Each row of a before or after table is a point. One or more steps were done to the points. Then noise was added and the rows were shuffled. The steps act on columns, c1 being the first. Write out the steps. A step turns or swaps two columns, mirrors them in a line or flattens them onto one, adds a multiple of one to another, or multiplies or shifts one. Angles are multiples of 10 degrees, from the lower column toward the higher: turns from -170 to 170, lines from 10 to 170 but not 90. Use the fewest steps. Two steps may share a column if one is a turn and the other turns, adds or multiplies; they go together, in the order done. Otherwise the lowest column goes first.
(in the rows, 128 means zero)

Before, 10 rows:
[[138 160  98]
 [ 70 135 157]
 [161 124 164]
 [ 93 207 142]
 [133 123 129]
 [103 189 142]
 [111  85 167]
 [ 81 112 156]
 [161 103 166]
 [115  95 112]]
After, 10 rows:
[[145 122  65]
 [124 113 131]
 [146  84 130]
 [110  74  91]
 [ 78  94 126]
 [133 101  75]
 [138 195  89]
 [137 181 100]
 [ 76 113 131]
 [144 147 155]]
Steps: turn c1 and c3 by 130 degrees; shift c2 by -10

Before:
[[ 98  99 112 108]
 [161  88 158 130]
 [ 88 102 118  97]
 [147 117 114 120]
 [195  77 162 134]
 [162  60 169 117]
 [135 104 127 103]
 [162  80 146 138]
 [115 121 115 106]
 [166  95 124 153]
 [117  94 124  95]
 [168  83 153 154]
 [120 117 113 136]
 [153  86  95 135]]
After:
[[156  88 177 154]
 [147 116 134 128]
 [152  86 112 158]
 [116 121 132 138]
 [154  80 166 167]
 [163  59 190 130]
 [188  78 181 183]
 [146 104 148  84]
 [102 101 138  42]
 [128  95 141  57]
 [158  84 174 203]
 [125 122 135  75]
 [155  94 144 202]
 [105  99 131  70]]
Steps: turn c1 and c4 by 20 degrees; multiply c4 by 2; shift c3 by 20

Before (14 x 8):
[[153 145 170 128 154  99 183 188]
 [ 92 143 138 147 133  91  82 137]
 [166 138 154 130 174 130 169 188]
 [ 82 121 196 126 130 164 161 166]
 [115 143  76  94 131  98  84 137]
 [176 123 151  97 155  96 179 183]
 [200 153 168 100 157 105 159 149]
 [113 120  82 127 160  77 105  90]
 [137 130 115  95 135  92  82 128]
 [124 134 174 162  95 154 160 149]
 [ 72 158 188 120 123 140 163 129]
 [ 80 124 201 137  86 117 175 164]
 [116 134 128 118 157  81  70 123]
 [134  88 117 104 155  90  82 115]]
After:
[[165 137 107 132 174 130 170 184]
 [ 74 157 130 121 124 142 197 130]
 [157 146 100 127 152  98 190 191]
 [126 133 126 163  98 155 185 147]
 [115 122 126 127 159  80  79  88]
 [174 124  96  99 156  92 174 188]
 [115 138 181 120 159  82  98 126]
 [138 130 165  97 137  94  93 130]
 [ 95 143 170 145 133  88 114 139]
 [198 151 122 101 157 107 177 151]
 [ 84 124 133 124 130 163 204 162]
 [113 144 143  93 134  98  60 143]
 [ 81 122 124 136  86 115 212 162]
 [134  91 160 104 154  92  92 114]]
Steps: turn c3 and c7 by 60 degrees

Before, 10 rows:
[[112  87 190 107 143 118 184 124 150]
 [153 136 133 175 142 141 139 243 135]
 [ 62 123 121 142 118 105 151 127 147]
 [126 102  96 110 123 112 169 111 153]
 [119 121 150 181 145 119 164 127 150]
 [145 120 151 106 154 152 138 122 127]
 [113 124 114 178 127 179 159 199 154]
 [132  90 123 109  43 148 135 106 143]
 [105  64 124 147 144 110 164  98  72]
 [126  23 199 121 148 131 118 129 159]]
After:
[[112  65 124 164 145 103 143  37  71]
 [133 120 150 117 155 157 151  61 129]
 [146 135 131 172 141 150 106 183 133]
 [116  87 189 148 143 111 187  66 152]
 [ 75 124 119 154 120  85 137  63 146]
 [ 98 124 113 187 126 173 116 139 155]
 [126  89 124 116  43 150 144  46 145]
 [122 121 150 190 145 115 124  66 151]
 [125  22 198 117 148 130 126  70 155]
 [130 104  97 141 123 112 169  51 153]]
Steps: turn c1 and c6 by 20 degrees; turn c4 and c7 by -40 degrees; shift c8 by -60

Before (11 x 11):
[[114 176 137  99 134 137 126 142 118 125 128]
 [ 94 138 124 134 124 143  70 113 150 134 115]
 [146 119 148 112 154 195 101 129 126 120 103]
 [145 108 132 116 117 129 140  86 152 163 133]
 [139 129 138 141 150  95 142 197 151 115 124]
 [107 132 174  92  76 106  98 120 128  89 136]
 [101 121 112  91 170 125 134 119 130 168 112]
 [139 170 123  96 125 154 113 125 161  74 107]
 [176  80 146 121 113 113 150 109  79 114 129]
 [102 114 129 150 107 153 175  95 161 131 120]
 [129 123 134 103  98 141 187 144  92 148  80]]
After, 11 rows:
[[140 114 126 113 153  95 141 218 149 119 122]
 [142 153 108 113  97 151 111 120 160  74 125]
 [102 160 105  73 121 124 132 157 133 167 138]
 [119 195 133 110 104 136 125 150 118 127 120]
 [146  86 134 137 113 127 139  74 154 163 124]
 [147  91 110  98 128 194 100 154 124 118 100]
 [177   4 140 137 111 113 148  94  82 112 113]
 [107 162 154 154  69 105  99  71 126  87  85]
 [103 154 121 159 137 154 174  75 160 131 127]
 [127 120  84 140  90 142 188 113  92 147 104]
 [ 97 188 116 135 126 144  71 108 154 134 129]]
Steps: add -1.5 times c1 to c2; turn c3 and c11 by -70 degrees; add 1 times c5 to c8; turn c4 and c5 by 60 degrees

Before, 8 rows:
[[100 152  92 124 157  97  60 140 181  86 141 108]
 [139 140 162 110  97 121  85 122 106 141  68 173]
 [146 165 157 139 135  59 134 108 166  66  88 112]
 [116 149 155 119 163  54  82 130 172 136 101 146]
 [147 112 163 117 160 125 127 162 173 132 136 109]
 [ 94  85  74 187 112 128 125 117 102 128  69 153]
 [138 136 103 124 166  92 127 196 102 147 110 160]
 [129 151  72 122 160 127 109 144 141 123 133 185]]
After, 8 rows:
[[113 150 181 119 161  52 139 127 119 131 181 154]
 [151 162 127 137 136  59 157 105 136  45 183  35]
 [143 112 130 118 165 129 165 160  96 142 155 120]
 [140 142 118 122 167  89 104 193 159 139 118 174]
 [140 144 176 108  98 124 155 119 193 119 156 182]
 [104 151 190 126 157  93  81 144  82  75 160  61]
 [129 150 133 121 162 121  70 146 114  88 138 166]
 [ 95  86 123 191 118 127  72 118 186 109 150 152]]
Steps: turn c3 and c7 by 80 degrees; turn c9 and c11 by 130 degrees; multiply c10 by 2; turn c10 and c12 by 40 degrees

Before (8 x 14):
[[126 148 121 141 170 101 120 150 137 167 106 145 138 159]
 [137  54 113 127  96 170  94  87 112 130 150  74 130 199]
 [ 99  67  68 152 121 196 117 129 101  88  95 133 127 142]
 [105 119 162 131 126 135  90 133 161 164 135  64 179 167]
 [127  88 130 124 102 174 115 114 131 147 152 132 163 159]
 [ 84 105  64 181 104 147 152  87 118 158  98 157  99 143]
 [ 87 133 152 125 158  75 178 129 146 154  82 151 138 135]
 [ 70 132  89 181 193  90 184 103 159 125 103 194 115 120]]
After:
[[103 108 129 123 122 173 165 115 162 148 149 133 162 159]
 [103  99  67 182  83 145 204  89 136 159  97 161  95 143]
 [197 166  89 180  74  87 237 104 154 126 104 191 114 121]
 [118  52  68 154 103 194 164 128 145  86  97 129 126 140]
 [175 155 124 140 127 103 173 153 122 165 107 145 137 162]
 [155 151 153 122  88  75 229 132 146 158  85 148 135 133]
 [127 163 164 129 105 137 136 134 168 160 138  64 182 167]
 [ 96  61 120 128 134 175 144  89 170 127 153  76 133 198]]
Steps: swap c1 and c5; multiply c9 by 1.6; turn c2 and c9 by -50 degrees; shift c7 by 50

Before (12 x 20):
[[ 99 142 111 120 126 151  98  84 155 118 160 137 159 117  88 121 106 166
  117 196]
 [105 119 137 110  98  87 115 141 120 127 140 102 177 124 113 134  74 152
  108 128]
 [117  76 188 160 108 141 104 123  76 116 149 116 151 130 158 169 155 187
   90 116]
 [130 193 197  87  95 178 111 159 105  99 159  83 126  75  66 120  87 106
   64 113]
 [125 144 173 153 141 163 137  95 191 177 160  98 119 150 141 148 106 124
  126 175]
 [124 135 128 142  96 119 132 148  88 197 136 145 178 121  92  91  92 125
  137  82]
 [ 82 120 160  94  85 125 146 169 130 153 140  60 125 100 129 122 148 111
  189 113]
 [101 117  92 168 122 124 182 141 152 185 162  45 168 118 133 103  89 166
  137  66]
 [137  66  80 136 165 115 181 112 152 116 165  94  62  85 148 102 109  66
  126 172]
 [ 80  47 160 122 155 129 174 148 121 144 113 176 127 171 173 132  99  90
  181 101]
 [ 69 128 158 178 135 128 118 172 179 153 148 160 163 143  94 123 112 116
  114 132]
 [ 71 170 145 170 167 102 160 140 129 182 189 150 123 125  90 125 159 143
  167 163]]
After, 12 rows:
[[138 190 219  85  95 178 161 158 162  97 136  81 126  80  67 149  85 104
   67 114]
 [104 172 150 170 168 103 182 141 128 183  83 149 124 128  90  48 159 143
  166 163]
 [101  47 129 123 156 128 105 152  86 141  88 174 126 142 170  68 100  91
  179 102]
 [ 87  74 165 159 107 139 154 128  99 117 145 119 150  81 161 151 154 189
   91 117]
 [133 118 108 166 119 124 153 139 148 184  70  42 166 144 133  97  90 165
  138  68]
 [114 121 179  97  83 129 136 167 153 153 109  58 124 116 131 113 150 113
  190 114]
 [157 134 118 141  94 118 133 151 114 199 127 142 177  92  93 129  91 126
  136  82]
 [103 129 169 182 137 126 151 172 139 152 137 161 159 178  92  69 115 118
  111 134]
 [153  66 114 135 168 113 153 112 177 117  69  93  60 125 146  97 106  69
  125 172]
 [119 143 127 118 125 149 169  85 150 119 150 135 158 145  89 104 106 160
  120 195]
 [110 117 135 107 103  89 143 140 127 128 142 101 176 121 111 131  73 152
  109 130]
 [110 144 184 154 138 162 159  91 140 176 112  98 120 191 142 125 108 126
  126 173]]
Steps: turn c1 and c16 by 60 degrees; add -0.7 times c5 to c16; turn c9 and c14 by 60 degrees; add 0.7 times c9 to c3; turn c7 and c11 by -100 degrees

Before, 8 rows:
[[196 115 152 108 122 163 157 159 179 167 158 160 140  94  60  99 128 118
  145 151 106 125 109  89]
 [133  86 138 138 135 119 101 146 136 148 102 150  77 126 110 155 148  38
   50 130  74 138 147  52]
 [139 178 148 162 137 119 114 109 124 186 109 127 131 208 163 111 117  78
  167 152 120  98 177 110]
 [123 142 136 111 129 163 122 134 185 100 168 201 171 143 138 119 100  17
  103 118 148 123 121 116]
 [126  87 108  87 114 155 108 140 125 154 179 166 154 126 148 110 130 113
   90 183 146 139 160 108]
 [136  49 107 123 180 136 155 133 132 153  91  53 148 151  66 161 145 120
   70 128 120 127 108 150]
 [ 60 141 141 107  78 131 161 128  97  74 111 145 108 127 103 114 147 112
  182 133 139 167 124 161]
 [161  86 159 166  80 143 116 147 168 110  67 148  61 108  99 119 144 139
  153 138 137 145 164 136]]
After:
[[107 132 136 112 126 162 123 170 188 100 168 201 125 142 135 120  97  17
  103 119 148 123 121 128]
 [231 138 152 110 119 163 142 137 182 166 159 157  94  93  58 101 113 117
  146 151 105 140 108 163]
 [137  33 110 121 186 135 145 149 133 155  92  54 123 151  65 152 150 120
   70 130 119 142 110 113]
 [174 120 149 161 135 122 106 132 123 186 108 127 144 209 164 112 109  79
  166 151 123 108 177 139]
 [177 101 160 167  78 146 128  59 168 109  66 144 109 106 103 126 145 142
  152 141 134 133 160 123]
 [207  88 107  88 113 153 119 154 127 154 176 167 115 125 147 115 123 113
   90 182 146 126 161 149]
 [ 67 142 142 109  77 129 167 110  96  73 110 147 130 125 102 125 158 111
  183 132 140 159 124 100]
 [134  87 142 138 138 123 119  76 135 144 101 150 110 126 109 155 122  36
   50 127  73 121 149 207]]
Steps: add 1.5 times c20 to c1; add -0.7 times c14 to c2; turn c5 and c16 by -10 degrees; flatten c7 and c22 onto the line at 40 degrees; turn c8 and c13 by -90 degrees; mirror c17 and c24 in the line at 10 degrees

Before, 9 rows:
[[163 155 109 151  83 155 148 129 153 144 162 117 157 105 103  91 140 157
  126 112 153  72 124 123  91 133 141 118 146 186 104 126]
 [144 178 105 167  79 159 118 115 113 130 161  96 145 100 177 142 112 132
  132 113 133 108 157 126 106 113 217 136 103 126 215 127]
 [137 180 131 180 139 139 153 105 147 110 125 156 185 173 151 121 142 157
  152 116 165 131 100 152 122 122 118 135 169 142 114 143]
 [131 156 114 179 104 153 120  99 131 129  70 171 179 101  80 175 183 152
  101 233 151 140 110 115 133 117 113 143 139 133 117 158]
 [166 160  90 166 111  65  56 149  61 153 149 193 113 110  93 143 173  97
  151 139 109 121 111 160 132 118 110 123 128 139 115 162]
 [169 120 209 145 104 111 154 119 114 153 150 189 107 102 224  92 123 144
  158 176 119 145 119 242 120 139 110 131 130 140 158 126]
 [190 126  83  75 136 144 109 148 133  89 127 165 178 249 117 141 138 141
  158 126 167 146  89 115 112 119 109  99 166 187 184 142]
 [134 178 115  95 145 134 141 143 141  83 164  32 170 122 113 134 123 150
   84 146 109  93 142 120 123 235 111  86 102 142 119 153]
 [190 100  87 155 134 109 146 100 152 134 126 181  60 130  80 158 116 131
  147 111 122 147 144 114 110 162 159 110 140 204 179 127]]
After:
[[169 116 205 147 105 113 155 115 113 155 114 188 105  99 228  94 122 143
  157 179 124 143 117 242 125 136 110 131 131 144 158 130]
 [135 180 129 130 135 148 157 107 146 108 166 155 191 152 154 119 141 155
  151 117 134 175  98 144 121 121 117 133 170 136 121 138]
 [144 174 110 108  77 164 117 112 113 133 116  97 150  96 171 141 111 132
  132 110 136 165 155 130 108 112 212 136 100 120 214 130]
 [137 180 115  92 141 137 144 138 140  80 135  29 166 100 113 137 121 154
   88 143 132  89 141 121 118 237 106  86 105 145 119 146]
 [197 118  86 141 130 142 116 147 133  90 230 160 177 195 122 140 145 139
  159 126 131  80  90 113 112 122 108 100 163 188 183 141]
 [192 102  84 145 134 113 145 103 152 134 129 178  60 125  83 171 113 130
  146 117 128 152 143 125 106 163 160 112 133 204 181 118]
 [162 156 113  73  80 160 149 126 148 147 110 119 155  95  98  91 146 161
  130 113 126 155 124 120  95 134 142 113 146 185 105 131]
 [169 152  92 125 109  64  55 146  59 153 123 196 113 109  91 146 169  94
  149 139 123 163 116 158 135 117 110 122 127 138 108 164]
 [135 155 110 136 104 149 128 105 123 129  82 174 180 149  76 180 181 148
  103 233 132 186 114 111 133 116 112 140 141 134 119 162]]
Steps: swap c4 and c22; multiply c11 by 0.7; turn c11 and c14 by -60 degrees; multiply c21 by 0

Before, 10 rows:
[[158 133 183 156 121  73  86 147  76 173 123 124 131 195 132 133 133 121
  166  96  95 150 100 144 123 100 146 177  81 112 131 110  91 114 149 127
  194  89  55 116  83 168 155 114 160 152   7 110]
 [100 100 132 102 134 112 101 181 124 158 116 222 206  98  97  88 136  92
   83 174 118 176 151 132  70 143 130 155 114 163  73  76 102 103  98 108
  102 107 109  97 135 172 122  96 149 108 132  97]
 [101  96 199 105 146 168 113 140 121 125 143 164 116 146  78 150  40 118
  134  95 113 113 133 133 111 114 114 139 146 148 170  91 184 134 130 118
  131  67 137 121 102 139 205 154 107 170 111 109]
 [117 170 141 132 101 123 146 150 120  87 110 136 117 132 154 169 117  77
   91 107 137  95 146 124  70 151 149 117 173 148 120 120 128 160 167 182
  140 150 182  89  84  31 155 120  69  98 112  92]
 [111  69 175  99  75 113 168 107 120  94  62 109 132 136 130 126  63 136
   92  80  91 155 100  99  34 124  94 146 116 127  93 118 107 132 134 124
  109 131  68 136  41 132  95 118 131 126  65 113]
 [189 161 136 103  99 125 133 106  81  89  79  93 109 158 102 166 119 145
  128  83 105 150 153 132 146 131 201 154 122 200 107 139 109 135  91 174
   96 101 103 138 146 142 212  81 119  97 124 132]
 [157  68 151 136 156 105  95  98 130 191 120 201 175 131 138  92  74 155
  111  78 101 134 123 135  84 165 147 159 158 103  93 132 101 118 139 169
  122  97 172  86  92 112  79  90 133 163 157 163]
 [129  60 152  93 138 111 157 135  89 112 125  85 106 111 151 105 144 104
  146 144 131 130 108 125 127 148 122 189 121 143 135 152 111 151 132 123
   98 164  92 180 136 101 135 119 148 104 126 115]
 [ 96 174 149 115 134 126  86 180 100 111 148  60 110 125 132 156 129 123
  122 136 132 125 165  70 103  95 114 136 117 158 108 174  90 158  94 104
  134  75  86 101  91  82 171 108  96 102 103  83]
 [120 142 104  79 144 164  95 136 123 133  75 158 123 134 180 162  68 143
  175 148 135 149 136  94 136 135  85 117 121  89 129 132  94 143 113 142
   91 138  42 105 114 153 134 143 155  84 184 130]]
After:
[[158  68 153 132 159 138  96  97 127 195 121 201 175 132 141 134  78 159
  110  77 103 100 121 167  86 164 144 158 160 103  90 127 104 137 140 173
  120 101 100  82  94 116 170  91 129 167 160 135]
 [114 165 140 132 101 111 142 155 133  86 108 134 116 129 153 123 118  81
   91 102 140 106 147  91  68 151 145 114 172 145 121 121 132 176 165 183
  141 142  70  86  84  31 134 120  72  98 110 122]
 [188 161 137 100  96 116 134 103 176  87  83  91 109 152  96 128 121 141
  127  87  98 162 154 133 145 130 198 156 125 196 108 141 109 105  91 174
   94  95 129 141 145 141  66  80 117  94 123 130]
 [127  58 149  93 143  97 157 135 168 117 125  82 105 111 148 122 145 103
  151 146 129 141 106 115 130 145 125 187 123 139 134 149 111 115 133 123
   95 165 161 175 138 101 112 117 145  99 125 127]
 [ 94 169 147 116 130 110  84 185 151 115 142  57 111 128 133 139 129 121
  123 136 135 134 160  82 104  94 111 135 121 155 104 174  87 174  92 101
  138  75 159  97  90  83  83 106  97 102 105  65]
 [120 141 102  78 146 135  92 135 136 138  75 160 121 137 184 132  69 145
  173 146 134 152 137 132 133 137  84 117 119  85 128 133  93 177 115 140
   87 130 210 104 110 154  87 143 156  86 182  90]
 [100 103 133 103 137 146  98 181 131 157 117 225 208  98  97 126 135  93
   85 173 122 122 152 100  69 141 130 148 112 158  75  73 104 100 101 110
  102 118 149  98 130 170 129  98 146 105 132 135]
 [110  70 174 107  74 148 167 105 132  93  63 109 138 136 133 126  67 135
   92  82  94 151 104 117  35 124  92 145 122 126  96 116 106 196 133 123
  107 131 190 136  36 128 125 115 131 128  67 101]
 [ 98  95 196 104 147 140 116 139 133 125 142 162 117 145  76 134  40 115
  134  97 114 124 135 111 115 113 112 139 147 145 170  90 181 197 129 121
  132  62 104 121  96 141  79 154 103 172 113 135]
 [159 135 184 151 121 137  89 149 180 171 123 126 131 196 129 135 137 121
  165  96  94 150 102 109 125  98 140 175  81 112 131 107  92 115 148 126
  189  91 187 118  83 170  85 111 163 151  11 151]]
Steps: add -1 times c41 to c6; turn c6 and c34 by 70 degrees; multiply c9 by -1; add -0.7 times c13 to c22; flatten c16 and c38 onto the line at 100 degrees; swap c24 and c48; multiply c43 by 0.7; turn c39 and c43 by 160 degrees

Before, 13 rows:
[[159 127  98 158 160 191 161 152  86 104 122 129 154 164 114 147 100 115
  178 176 148 159  86 155 147 131 142 114 122  95 150 117 171 151 134 135
  167 102 141 153 132 118  94 138  69 131 186  97 153 136 151 140 123 137
   85  90 157 161 121 129 128 188 157 104]
 [107 122 171  88 190 107 112 133 132  72 139  97  89  81 127 126 159 158
   50 109 167  79  91 201  85 172  84 106 118 125  59 201  65  97  80  90
  125 118  86 111 119 108 115 137 133 112 155  95 181 115 151  74 124 136
  191 149 127 164  69  79 169 155  95 152]
 [147 152  73 144 145 143  96 156  94  94 130 179 159 190 124 157 129 105
  130 116 178 184 130 105 164 102 133 133 121 138 134 133 145 116 157 125
  123  57 112 120  73 115 117 151 111 123 160 120 155 153 160 140 162 146
  119 108 161 177 139 132  64 185 135 145]
 [131 101  84 174 127 139 138 191 122 119  82 119 167 131 106 163 128  85
  160 163 116 144  87 129 203  92 151 147 111  72 183 110 150 171 130 153
  168 102 119 170 136 133 146 136 147 158 125 127 131 150 135 170 166 113
  104  39 133 133 128 162  93 136 142 115]
 [ 51 131 155  70 157  67 124  94 161  89 129  77  73 103 194  96 112 175
   84 116 171 130 166 150 105 177 122 126 125 117 112 196  76 102 103 111
  149 108 132  91 194 105 188  78  90 166 152 118  90 113 124 125  92 166
  158 136  86 137  68 110 156 147  57 142]
 [146  78 147 169  66 165 164 127 154 100  89  92 179 128 151 115 105  82
  138 133 141 114 127 156 158 109 162  85  83  64 154 145 141 164 167 111
  169 125 150 119 127 142 142  68  86 199 131 153 130 121 108 173  89 143
  131  78  36 107 103 182 151 121  80 163]
 [116 128 165 117 174  87 113  85 162  86 169 114  86  97 174 112 141 191
   78  81 155  96 162 179 100 182 119  76 148 112 142 159 113  93  81 107
  128 129 119  97 146 100 152  71 123 142 114 151 105  64  94 107 124 162
  142 170  98 111  97  91 162 130 124 159]
 [194 126  64 124 102 186  99 156  91  89 124 156 138 177  84 117 128 125
  169 161 114 172  75 113 153  80 112 135 139 125 124  99 108 142 114 154
  102  76 120 180 100  98 112 169 114 113 199 126 119 153 181  96 171 120
   97 138 137 131 146 114  54 209 135 112]
 [163 127  81 147 116 174 127 212 118  94  70 160 167 153 126 147 118 109
  128 164 134 151  89 142 154 102 144 163 108 108 162 124 137 139 194 165
  122 122 140 172 110  80  91 139 119 126 136 116 120 116 171 106 100 156
   90 124 153 146 132 170 109 156 141 114]
 [170 187 125  96 142 163 101 124  94  65 144 148 117 145  94 133  98 147
  118 106 129 173 109 117 103 169  54 170 147 119 136 121 174  89 109 168
   63  70 123 196  70  76 136 150 154 129 198 111 171 148 182  77 141 164
   87 104 132 201 144 124  65 197 145 113]
 [ 82 123 156 126 169  89 162  94 166 104 120 132  94 105 148 130 117 177
   82  56 134 100 131 170 138 169 150 136  97  98 102 150 107 146 120 146
  167 108 154  60 169 103 176  92  75 144 132 151 150 117 112 163  68 112
  143 137  73  78 125 123 130 117  63 161]
 [161  77 110 138 128 177 191 173 153 154  59 146 149 149 109 137 102 110
  162 156 132 181  91 152 160 105 138 129  85  89 178 146 127 142 144 139
  153  43 169 137 104 116 120 128 117 138 147 146 112 141  96 143 121 151
  116  76  98 140 106 166  97 165 175 151]
 [111  90 160 133 171 114 164 111 189 151  96 126 112 148 163 141 122 134
  118 118 159  73 188 187 127 164 142  94  92  98 128 171 132 193 152 120
  163 109 144 104 152 131 210  79 112 195 132 118 112 140 127 129 123 143
  126 142  49  75  74 174 172 126  93 136]]
After:
[[167 126  81 150 111 180 129 209 119 106  70 157 164 154 126 167 118 113
  129 167 138 147 170 131 146  98 140 164 105 109 163 123  98 137 191 144
  120 120 135 170 109  98  90 144 118 166 140 118 128 118 178 108  97 159
   93 128 153 151 125 170 111 158 139 112]
 [ 49 133 145  63 167  70 115  96 160 189 136  79  70 104 193 100 117 169
   91 118 168 131 106  65 107 173 123 118 130 120 114 181  68 104  97 102
  152 103 134  91 192 137 188  80  83 171 150 110  88 109 127 119  90 166
  156 142  82 139  67 115 155 140  65 148]
 [155 123  97 158 154 196 165 149  80  66 113 131 147 165 116 141 103 116
  177 175 144 161 179 118 157 130 144 115 121 103 147 112 132 147 136 145
  171  96 134 157 130 124  92 131  72 142 182  98 154 136 145 142 124 134
   79  88 162 162 118 135 130 188 162 107]
 [117 130 162 119 176  89 113  81 163 145 161 114  92  93 166 104 138 189
   71  78 155  98 120  63  97 184 110  73 152 110 140 140  65  96  83 118
  128 131 116  94 137 124 159  71 124 162 112 150 104  63  89 110 126 161
  141 170 102 117  90  91 159 131 121 157]
 [144 152  80 139 135 142  99 162  95  97 125 176 145 192 129 126 127 105
  140 117 186 182 114 146 169  96 131 131 123 146 134 142 111 106 156 157
  124  56 111 119  76 106 113 147  99 132 155 119 156 150 161 133 162 141
  123 115 158 189 145 129  67 189 139 140]
 [192 128  67 124  95 191  98 151  88 142 120 155 140 177  85 147 123 131
  168 159 121 176 168 170 152  80 119 135 140 121 122 108  74 153 117 109
  103  78 119 178 100 101 107 167 114 136 204 125 125 146 180  95 168 118
   98 146 135 134 147 108  64 215 131 107]
 [107  91 163 134 162 107 162 108 189 131  96 130 112 139 159 118 125 125
  120 111 161  79  94  33 135 171 140  95  94  98 136 143 159 191 145 138
  167 108 135 105 150 181 202  77 105 168 133 123 105 135 133 129 125 141
  129 147  41  74  83 180 169 125  90 134]
 [104 117 165  80 193 110 112 137 137 204 137  95  88  92 123  88 153 152
   51 104 163  81 190  43  98 165  83 109 117 120  60 181  38  96  80 130
  130 124  88 118 126 106 115 138 140 127 148  90 177 118 153  61 123 139
  191 148 133 158  70  80 165 155  92 147]
 [159  76 107 137 118 183 186 169 151 136  61 147 146 150 112 138  98 107
  162 158 133 185 177 112 157 101 145 138  87  83 182 147 147 138 140 132
  156  41 168 139 101 127 121 136 124 149 144 146 118 136  92 148 114 138
  110  75  95 141 105 170  93 167 176 149]
 [124 101  91 173 111 135 133 193 123  87  91 119 173 131 117 168 127  79
  165 164 114 148 157 153 201  86 152 139 113  71 183 126 134 175 122 157
  172 106 118 173 134 152 144 133 144 141 122 127 132 151 140 179 163 111
  100  45 139 126 129 166  89 132 137 113]
 [143  80 147 167  64 164 156 125 152  93  91 101 188 132 153 113 102  68
  136 126 144 118 135  93 135 115 162  91  81  69 153 135 104 163 165 119
  171 118 144 118 128 193 138  67  88 164 127 149 130 124 109 166  87 135
  132  71  39 100 107 178 142 127  86 162]
 [ 80 129 156 131 163  89 170  93 166 148 116 130  92 109 151 147 113 180
   74  54 125  99 145  76 135 172 146 130  91  98 101 137  94 145 127 127
  156 108 158  65 168 132 172  96  68 166 133 147 151 116 115 164  70 114
  144 141  72  89 127 118 127 117  65 166]
 [178 185 120  96 150 165 102 129  94  38 136 152 117 145  93 166 104 145
  117 101 118 168 138 146 107 169  47 165 146 116 141 123  99  83 114 124
   62  68 125 196  69  89 130 149 157 163 199 112 163 144 181  79 136 160
   84 101 130 210 145 116  58 201 148 106]]
Steps: turn c5 and c25 by 10 degrees; multiply c33 by 1.6; turn c10 and c33 by 70 degrees; mirror c16 and c36 in the line at 40 degrees; turn c23 and c24 by -160 degrees; turn c24 and c32 by 20 degrees; turn c42 and c46 by -50 degrees
